Each row is a point. Two turns around zero, p and q, are shown by what they do to some points. Where does a point land after both, in the order given? Backwards means that the second turn is done in reverse. Each puzzle has new turns, and all numbers are rounded.

Turn p:
[11 -7  5] -> [ 8 -9  7]
[-33  30  -6] -> [-20  38 -14]
[15 -5 13] -> [14 -7 13]
[ 19 -48  -5] -> [ -2 -51  10]
[-18  16   3] -> [-10  22  -2]
[  6  14 -10] -> [  9   7 -14]
Turn q:
[-31  -8  14] -> [-10 -28  18]
[ 10 -26   9] -> [26 -1 14]
[  1 -20 -23] -> [ 22 -12 -17]
[-21  20  -4] -> [-26 -11  -7]
[20 -6  1] -> [14 15  1]
[20 40  2] -> [-26  35 -10]
Where do these land?
p, then q: [-29  18   2] -> [-33  -5  -8]
p, then q backwards: [12 19 -1] -> [19 -9 -9]
p, then q: [  9 -47  13] -> [ 27 -19  37]
q, then p: [18 21  1] -> [ -1  24 -13]
q, then p: [16  2 -2] -> [10  9 -9]
q, then p: [-26 -14 -13] -> [-11 -30   4]

Turn p:
[  4  -3  -9  31 -18  12] -> [ 17 -12 -10   6 -14  28]
[ 14  -1   2  -5 -15  11] -> [  9  -4   5 -19   0   9]
[ -8  34  26  -5  13 -34] -> [-16  50  13  13  -5 -11]
[-24  19 -19  -7  11 -10] -> [-34   7 -12  13   7   2]
[ -3 -37   5 -23  -4   4] -> [  1 -31  18 -11   0 -24]
[ 24   5   3  11   2 -12] -> [ 16  17 -12  -7 -11  -3]
[ -6 -17  -8  -2  11  28] -> [  7 -27  -3   5  22   0]
Turn q:
[-28  -6   2   2   2  14] -> [ -7 -12 -20   3  20   5]
[ 9  5 17 12 14 21] -> [19 -6 11 20 14 10]
[14 19 -7 36  0  5] -> [ 11   8  -2  38 -16  -2]
[  1 -41  24   1  -3 -11] -> [-15 -37  22 -10   6 -13]
[-31   7   4 -21   0 -11] -> [-14  12 -16 -20  23 -10]
[ 18  -4 -20 -23   5 -15] -> [ 10   8   4 -29 -22  -2]
[ 18  20 -20  -9 -18  -4] -> [ -4  27   1  -4 -25  12]
Where do these land?
p, then q backwards: [ -5   3   7 -29 -10  11] -> [  1 -12  22 -20  -8  -6]
p, then q: [-5  0 -3 20 19 14] -> [ 19 -10  -5  16 -16  -3]
q, then p backwards: [-26   5 -15 -18 -11  -1] -> [ 11  20 -26 -10   3  -5]
q, then p: [-12  -9  -9 -12 -15  14] -> [-11 -21   0   1  17   5]
p, then q: [ 44 -15   4  19  11 -14] -> [  1  24  18 -12 -42   3]
q, then p: [ 23   6  22  48 -12   9] -> [ 38   4   7  33 -25  19]
q, then p: [ 23  13 -10  -1   9 -17] -> [  1  21   8 -19 -14   9]
q, then p: [-12  -8   5 -12 -14 -10] -> [-20  -4   9   9   6  -8]
p, then q: [-31   4  -1 -15  23  -5] -> [  1  -7 -18  13  15 -31]

Turn p:
[  3 -13 -19   5  -5  35  15 -31] -> [ 18 -15  27   5  -6   0   9 -40]
[ 34 -24 -27 -12 -26   7 -10  -8] -> [ 33 -33   8  16 -18 -24 -10   1]
[  7 -25 -35  22   8   4  22  -7] -> [  0 -17   9  25  -2 -19  35 -20]
[-34  26   1 -11  -2 -17 -10  16] -> [ -8  13 -36  -7  -2  31  -2  10]
[ -7  11  17   1  25  -4 -21  26] -> [-21   5 -13  -5  31   9 -12  18]
[ 13  11 -21  12  -2  28  11 -11] -> [ 29  -1  13   7  13  -1  14 -23]
[ 26 -37 -18  -6 -31  48  26   0] -> [ 37 -48  43  -9 -12 -11  21  -9]
[-11  23  34  20 -10 -23 -16   9] -> [-12  38   0   5   1  20 -12  32]
[-22  -2  27  -8   2 -26  -8   8] -> [-31  11 -11 -10 -12  11 -12  19]
[  5  22  23 -17  10 -30  10  10] -> [-10  28 -21 -26  -1 -13  -4  18]
[-14   7  19  -7  31 -23 -17 -12] -> [-35  20 -17  -2   6  -2 -24  -7]
Turn q:
[ 11  24  -9  26  -8 -14   9  22] -> [-12  21 -30  15 -17  11   8 -11]
[-13  -2 -17  -6  -3   0  -8  14] -> [-8 14 -5 -6  4 -5 -9 18]
[-28 -37 -18 -12  -5  25  24  16] -> [-40 -21   8  -9   9 -15   1  40]
[ 33  10  14  14 -24 -45 -19  11] -> [ 31  23 -21  16 -42 -17   4 -20]
[  9  32  42  15   6 -23 -25  -3] -> [ 37  26   9  33  -3   9   8 -30]
[ 13  -1  14  -4  35 -21  19  -7] -> [  7 -20 -13  15  22 -15   2 -30]
[-12   1  35   1  28 -14  -8  -7] -> [ 18  -1  18  30  23  -9  -3 -17]
[-14  12  -6 -16 -19  -5  29 -43] -> [-23  -2  26 -36  -2  -6   5 -34]
[ -4 -29  -3   9  -6  39  -3   4] -> [ -9 -25  13   0  -7  16  -2  37]
[-11 -10 -25  -3  10  18  -7 -27] -> [ -7 -14  11 -23  11  14 -28   5]
[ 15  -1 -27 -23 -13  40 -10  20] -> [  4  -1 -16 -34   2  17  13  43]
Where do these land?
p, then q backwards: [ -6 -12  25 -12  18   3   9  22] -> [-14  -7 -22 -18  -5  19  19  -4]
q, then p: [ 37  22   2 -11  -3 -20 -38  19] -> [ 51   8 -12   9  11 -33   4   2]
p, then q backwards: [-14 -14  -4   8   0  -6  21  25] -> [  5  -1   6  -5 -12  22  24  15]
q, then p: [-15 -38 -11   9   7  20  -2 -14] -> [-27 -26   8   4   3  14 -16  24]
p, then q: [-11  -8 -11   1  25  -2  26 -30] -> [-16  -1  27 -15  -2  -5  -9 -34]
q, then p: [ -6  -5  25  14   1  -3  20 -21] -> [-19  11  29   3 -18   3  -3  -8]
q, then p: [ 33  13 -13  25 -47   5  27 -33] -> [ 32 -19  20 -19 -54  25  -6 -19]
p, then q: [ -4  16   0 -17 -17 -25 -42  12] -> [  7  21 -26  -5 -11  19 -19  37]
p, then q: [-15   7  11  21  27  13  13  10] -> [-15  -7  11   6  37   7   6 -12]
p, then q: [  0  19 -25 -38 -12  15 -34  10] -> [ 25 -23 -25 -23  -9  10 -28  28]

Turn p:
[  7 -39  -8  -3 -19  -3  16 -24  14   2  -1] -> [  0  -9   3   2   1  -9  -3 -45   8  20 -20]
[ 13 -19 -17   9 -21 -10  25  -9 -15  17  11] -> [  1  11  -5  12 -13 -17  12 -40   2 -12 -11]
[ 19  27   9  18  12  20 -21  -3   6  -6 -10] -> [ 5 -4 -2 21 -7 28 -7 26 17  2 18]
[ 13 -29   9 -16 -10   4  32  -8 -14  21  32] -> [ 14  -6   9   8   6 -11  37 -43 -20  -3  -6]
[  6  33 -11 -14   7  16  -7  26   2 -17 -33] -> [-12   9  -9 -26 -11  35   3  35  17  -7  -1]
[-23 -40   3  -8  -4  15  16 -15   7  32   4] -> [-24  -1  17   9  15  -4   6 -39 -28  21  -9]
[  7  32  -1  -8  29 -21 -27  -7 -16  -6 -23] -> [ 24  26  -2   2   6  15 -22  42   4 -10 -12]
[-19  21  21 -12  -9   9 -30   6  -2 -43   4] -> [ 11 -19  17 -34  13   5 -18  27  13  -8  31]
[-11  25  -9   9  30   1   5  -1   5 -25  -1] -> [ -3  -3 -31  -1  23   7 -10  26   7 -10   6]
[  3  10 -18   6  15   8 -40  30  -5 -22   1] -> [  3 -18 -12 -14 -26  17 -26  31 -11 -18   9]
[ -2  -1  29  10  20 -13   1  20   9 -12 -21] -> [ -9 -17   9   5   7  -9   5  38  10   5 -19]
[  1  -9  -1  -8 -14 -20  16  -7  26  32  22] -> [  5  14  -7   5  -6 -29  18 -22 -13  32   2]
[-15  -9  -7  17 -35  -6  13  -8 -16  27  15] -> [-15  19  12  11  -9 -28   3 -35  -5 -12  14]
Turn q:
[ 10  48 -29   8  16 -20  13 -10 -21  -6 -18] -> [  5  38  16  -3  25  25  -2   0 -41 -17   0]
[-13 -15 -11 -26  -4   8  -9  22  -7  -5  14] -> [  6  -1 -34 -10 -15  -3 -20   7  11  -1   1]
[-30 -11  11   0  26   1   2   1  13  23   1] -> [-20 -15  -6 -20  21  10   3   5  21  20  -1]
[  5 -33  27 -17 -15  18  22  -8  -5  -8   6] -> [  3 -30  -5 -15 -22 -29  15  -2  10 -15 -17]
[ 27  20 -17   3  13 -38 -18 -16  -6   5 -35] -> [ 16  31  10  17  34   0   3 -21 -36  19  -6]
[ 35 -15  15 -13   3  30  11  20   5 -18  18] -> [ 31 -39   4  -2 -15 -16 -18   2   6 -23   7]
[-11 -21 -17   5 -14  14  10   2  11  25  -9] -> [ -4 -16 -22  14  -2  16  23  16   8   7 -12]
[-21 -12 -15  19  -1   2  -6  11  18 -14   3] -> [-16   4 -14  19   8  -1   0  13  21  -6  19]
[  6  21  -3  34  10 -30 -14  -7 -36  11  -5] -> [-21  21  16   1   7   5   2  -7 -47  20  21]
[ 21  -1  36 -16 -23  44  -3   6   8   4  13] -> [ 17 -36  22   2 -40  -7 -16   4  17  -2 -20]
[ 14 -15  25  -6 -11   8  13  -4  20   3  35] -> [ 14 -27  11 -11 -26  -5  13 -15  26  -5  11]
[-32  -8  15   3  -8  -5   6  20  15  -5 -14] -> [-10   8  -3  -5   6 -16   8  31  26  10   0]
[-16  10 -20 -13 -15 -15  -3   4   8  -1   5] -> [  6  30 -16   0  -6  12   3   2  12   1   1]
[  6  34 -17  18  23 -16 -25 -41 -23 -14 -15] -> [-25  33  21  14  25  10 -16 -34 -36  -7  -5]
Where do these land?
p, then q backwards: [-22  -8   2 -15 -14  30  12 -18  17 -10  36] -> [ 15 -19   1  12  42 -28  -2  -9   0  13  23]
q, then p backwards: [-17  -4  29  -2   1 -10 -15  -7  18  14   2] -> [ -1  -7  12  -3 -24  -3   9  -7  27  -2 -19]
q, then p: [  5 -39 -21 -10  -8 -34  12 -27   5  -9   7] -> [  9  20 -44   4  23  -7   0 -28  18  -5 -13]
p, then q: [ 36 -10 -19  14 -12 -11  23   7 -36 -12   5] -> [ 10  19   9  32   8 -23  22  -6   6 -38  -8]
q, then p: [-42   1  29 -13 -15 -11 -22  13  15   6 -22] -> [-23  33  -1  -5 -16 -14   8  30 -10  37   0]
q, then p: [  9  10 -10  27  24  40  14  -4 -31  -4 -10] -> [-11 -34  26 -11  12   6 -20   7 -12 -40  -8]
q, then p: [ 21  16 -12 -14  21 -11  23  -2 -18 -16  -5] -> [ 34  -4  -1  -8  12  22   2  11   5 -25 -10]
q, then p backwards: [-1 21 -8 18 20 -1  8 37  1 20 -8] -> [-12  24  20 -15  25  17 -27  -3  11  -5  -1]
p, then q: [ -5  -7 -21 -37 -19   7   0 -33   7  11   9] -> [  1  -3  15 -11  -5  27  -7 -37 -13   0 -31]
p, then q: [ 19  -6 -37   2   6 -27  -9  -6 -25 -25  11] -> [ 22  22  -8  40   5 -17 -13 -21 -13 -15  -8]
p, then q: [ -3  13  19  14  -5   9 -15  17  34   0 -23] -> [ -1 -11 -10  -5 -14  12   5  27  27  30  10]
q, then p: [ -5  24  26  19  -6   8 -10   3   8  16   2] -> [-13  -6  31   9  -1  -8  16   9  -8  15  16]
p, then q backwards: [  4 -10  24  -4   7  11 -21  20   6   9  -4] -> [10 11 17 21 -8 14  7  9 -8 21 -4]

Turn p:
[ -6  -6 -10  -4   3  -4   7  -1 -15 -12  10   8] -> [  3  -6 -21   1  13   1   7  -5   0  -4  -8   1]
[ 11  -6  -2   6  10  11   0  -1  11   4  -3 -11] -> [ 7 -1 14 14  0  7 -4  8 -2  7  5 -7]
[  2  15  -2   5   9   8 -13  11   8   2 -11 -14] -> [  2  14  11  -4  -1  12 -13  17  -1   8   8   4]
[ 12   8   8  17   6   9  -7   8  -2  -1 -11  -1] -> [ 13  16   9   3  -9   1   0  14 -10   3  -1   5]
[ -4   6   0   2 -10   6  -5 -14   8  -8   4  -2] -> [  5   4   5  -6  -2   9  -2 -18   0   0   5  -3]
[ -1  -2   9  -4  -4   1  -1 -16  -4   2 -11   3] -> [  6  -9   6 -11  -4 -10   1  -7  -8   3   3  -1]
[-17  -4  -8  -6   2 -10  15   6 -14   4   7 -11] -> [-16  -9 -19  -5   8   2  -3   7  -1  -2  -9 -14]
[ 11  -2  -2   5   1 -11 -10   5  11  -5 -13  -4] -> [ 12   5   5   4  -5  -6 -12   9  11  -5   9   3]
[ -6   5 -10 -13  -2  -9  24  -1  -6   1   8  13] -> [-13  -4 -17  -5  11  -7  21  -4   8   0   1  -9]
[  1  -1  -9 -17   4 -13   4  -3 -16   7  16   1] -> [-14 -13 -25   5   4  -4   3  -3   0   7   4   4]
[  5  -8   8   5 -18  13  -5   1   7  -4  -8   5] -> [ 11  -2  17  -4 -14   4   5  -6   6  -5  -9   5]
[ -6  -4   4   3   9   7 -11   3  10   2  -6   8] -> [ 2  4 17  2 10 -3 -6  1 -1 -1 -4  9]
[ -6  -1 -12 -21  -6  -9   9   4 -15   9  18   4] -> [-22 -14 -24  -1   4   1   9  -4   8   6  -4   3]
[  3   2   7  23  -3   0 -10  -3  12   7  -3   1] -> [  6  17  14   7 -10  -7 -11  -6  -2   1  -4  -2]
[ 2 -1 20 -1 -1 -1  2  2  5 -9  5  2] -> [ -2   1   6   2  -5   0   5  -4  -9 -18   5   4]
Turn q:
[ 24  -6   5   8   7  -6 -14  -6   7  -7   2   1] -> [17 -7  8 20 -5 -8 -6 -1 10  4 -5  4]
[-10  13   8   6  -4  -8   5  -3   0  -1   6   4] -> [ -4   6   6 -10   6   0 -14   7   1  -7  -1   3]
[  2  -3  -1  -8  -9   7   6  -4   6   2   2 -10] -> [ -9   8   0   2  -1 -10   7  -6  -3   4   0  -7]
[-10 -12 -17 -48   6   4   5   6  -4  -4   6   1] -> [ -3 -13 -14 -27  -7  -4  14 -29 -19  19  -4  -9]
[ -8   2  -4  12  -1 -12 -18  -7  -6  -7   3 -11] -> [ -8 -10  -5  13  -2   1 -18   3  -4 -11 -10   4]
[ -4   2   7   6   0   4   2   0 -10   2  -1  -4] -> [-4  2  6  2 -1  7  1  6 -7 -6  2  0]
[-9 31 -6  9  2  6 -8 -3 -5 -2  5  6] -> [ -3   6   1  -3   7  20 -24  -7   5 -12   8  -5]
[12  0  1  9 -6  3 11 -4 -8 -1  2  5] -> [ 6  4  6  5  4 -6  3  3 -2 -6 16  4]
[ -7  -9   7   3   0   1   3   6   5  -7 -25   4] -> [  4   9  -6  -2  -3   7  18   5   5  -7 -13  14]
[ -5  -5   5   2   7   4 -10  -6   1   0   6   2] -> [-5 -9  9  4  2  6 -3 -2  2  5 -6  4]
[ 3 -9  4 12 -8  2 11  1  7 -6  0  3] -> [ -2   3   5   1   2 -11  10   5  10  -8   4   8]
[ -4  -6 -10   6   5  -2  11  -3   2   2   5  -7] -> [-5 -9 -3  0 11 -7  6  4  0 -6  1 -8]
[13 20  7 -3  8  3  2 11 -2  3  3  1] -> [ 15   8   9  -5  -7   8  -7   1   3   0   7 -15]
[  3 -14 -10 -13 -10  -2  -8  22   3  22  -4   3] -> [ -5  -3 -21  -4 -17   1  10   9   3  24   8  -3]
[  0  -4   2  -1   2  -5   1 -10   2   4 -12   3] -> [ 5  5 -4  4  9  0  4  3 -3  5 -8  7]
Where do these land?
q, then p: [  6   8   1   5  12 -11  11  15  -3  -5  -3  10] -> [ 5 -8  0 11 -6 11  9  8  9 -6 14  9]
q, then p backwards: [ -9  -3 -12 -11  14 -14  -9  -8  -6  -5  14   1] -> [-15 -17  -1  -8   1  -1  -6 -16 -14   2  -1  -8]
p, then q: [  4  -5   6 -16  -7  -3  -9   1 -13  -6  -3 -13] -> [ -7 -10  -6  -1 -10  -5   8 -10   0   9   9  14]
q, then p backwards: [ 14  17   8  -9 -15  -6 -12  -2  -9  15 -15 -10] -> [ 11  16  -1  29   9  -2  -9   1  -6   4   8 -14]
p, then q backwards: [  6   4 -15  -1  -1   7   6  -7  -2  -7  -8   6] -> [ 9 -2 -4 -6 10  1  8  4  7  7 -6 11]
p, then q backwards: [  3   1 -15   5  -6  12   6  18  10   8   4   7] -> [ -2  -3  12   9   3  12  -5   1  20   9 -11  -2]
p, then q backwards: [-11  -1   8  -3   1   6  -3  -7  12   3  -3 -11] -> [-5 10  6 -2  5  7  0 -4 -7 -1 16 -1]
q, then p backwards: [ -5 -12  -8  -7  10  -7  -6  -2   3  -4   5  15] -> [ -3 -10  -9 -15  -4   4  -8  -9 -12   0  -4   5]
q, then p: [-8 -2 -1 15  5  9 -1 -6 -1 -2 -8  1] -> [ 8  7  8  2 13  4  7  1 -6 -6 -5 -3]
p, then q: [-15  13  10  12 -10  -1  12  -6   2   9   1  12] -> [ -1  17  -4  -9   9  -2  -9  -2 -20  -6 -12  -5]
q, then p backwards: [ -2 -11   9   1  -3  -8 -11  -2   8 -12   9 -12] -> [ -2 -17   9   4  -8  -5  -4   5  -2  17  -1   5]
p, then q: [  6 -11  -3   3   3   3  13   0   2  12  -5 -12] -> [ -9   0  -1   7 -11  -3   9  17  -1  -3  -4  -6]
p, then q backwards: [12  3 11  5 -5 13  4  4 -3 -6 11  7] -> [  4  -8   7  -2   0  13  -1   3  -9  -6 -17  -4]
